Each row of a before or after table is a point. One or more steps were done to the points. Then noise was added and the rows were shuffled. The steps act on columns, c1 being the first. Write out the steps. A step turns or swaps two columns, mirrors them in a line or flattens them onto one, adds a multiple of one to another, or multiplies or shifts one. Angles are multiples of 10 degrees, from the lower column toward the higher: turns from -170 to 170, lines from 10 to 170 but not 90. Use the fewest steps. Two steps may share a column if one is a turn and the other turns, adds or multiplies; they go together, in the order done. Otherwise the lowest column goes first.
(in the rows, 128 means zero)

Before, 12 rows:
[[124 170 159]
 [163 137 123]
 [120 185 106]
 [ 89 191  91]
 [137 139 193]
 [157 145  96]
 [121 155  76]
 [117 135 157]
 [ 96 143 168]
 [123 146 162]
 [122 129 198]
 [ 95 177  71]]
After, 12 rows:
[[103 153  58]
 [124 178  88]
 [127 153 157]
 [125 139  68]
 [149 131  92]
 [104 176  73]
 [119 142 150]
 [127 175 146]
 [105 156 163]
 [154 128 117]
 [125 156 194]
 [131 162 184]]
Steps: multiply c1 by 0.7; turn c2 and c3 by -20 degrees

Before, 9 rows:
[[126  67 124  76 110 142]
 [109 159 124 120 173 150]
 [175 116 111 115 136 136]
 [ 91 124 140 111  96 120]
 [126 152 149  81 118 117]
 [167 160 127  97 142 200]
 [145 168 114  73 106 111]
 [108 154 100  78 105 134]
 [ 93 156 150 122 249 175]]
After:
[[142 169 110 155 193 112]
 [144 159 105 164 149 198]
 [156 119  96 139 133 134]
 [117 150 140 158 176 114]
 [101 158 159 233  62 176]
 [132 152 121 149 189 134]
 [108 125 153 116 162 120]
 [128  68 124 135 165 143]
 [124 159 135 176 111 152]]
Steps: flatten c1 and c3 onto the line at 130 degrees; add -0.3 times c2 to c4; turn c4 and c5 by -130 degrees

Before (8 x 11):
[[152 141 178 101 138 136  75 142 119 128  82]
 [112 121 129 123 133  67 140  57 150 106 146]
 [110 111  48 140 104 137 121 240 165 128 136]
 [113 147 172 159 141 145 178 144 141 108 158]
 [ 75 122  71 156 150 160 147 121 200  89 156]
 [162  98  83 139  96 162  76 153 127 165 118]
 [179  74 120 122 164 155 130 165 152 116 161]
 [181 164 115 124 112  95 172 179  94  96  97]]
After, 8 rows:
[[115 106 126 152 130 146 177 150 135 155  99]
 [178 147 129 121  64 155 127 133 130 168  88]
 [164 172 128 141 136 161  77  65 125 133 139]
 [109 157 129 155 135 135 124  88 105 234  97]
 [182 107 129 124 162  91 172 157 130 194 173]
 [ 74 116 130 183 109 160 146 187  93 143  60]
 [156 109 130 115 132 134  74 124 108 141 169]
 [115 129 126 131 120  68 139 184 124  72  96]]
Steps: turn c2 and c5 by 140 degrees; multiply c3 by 0; turn c9 and c11 by -140 degrees; add -0.7 times c9 to c4; multiply c10 by 1.6; turn c8 and c10 by 110 degrees
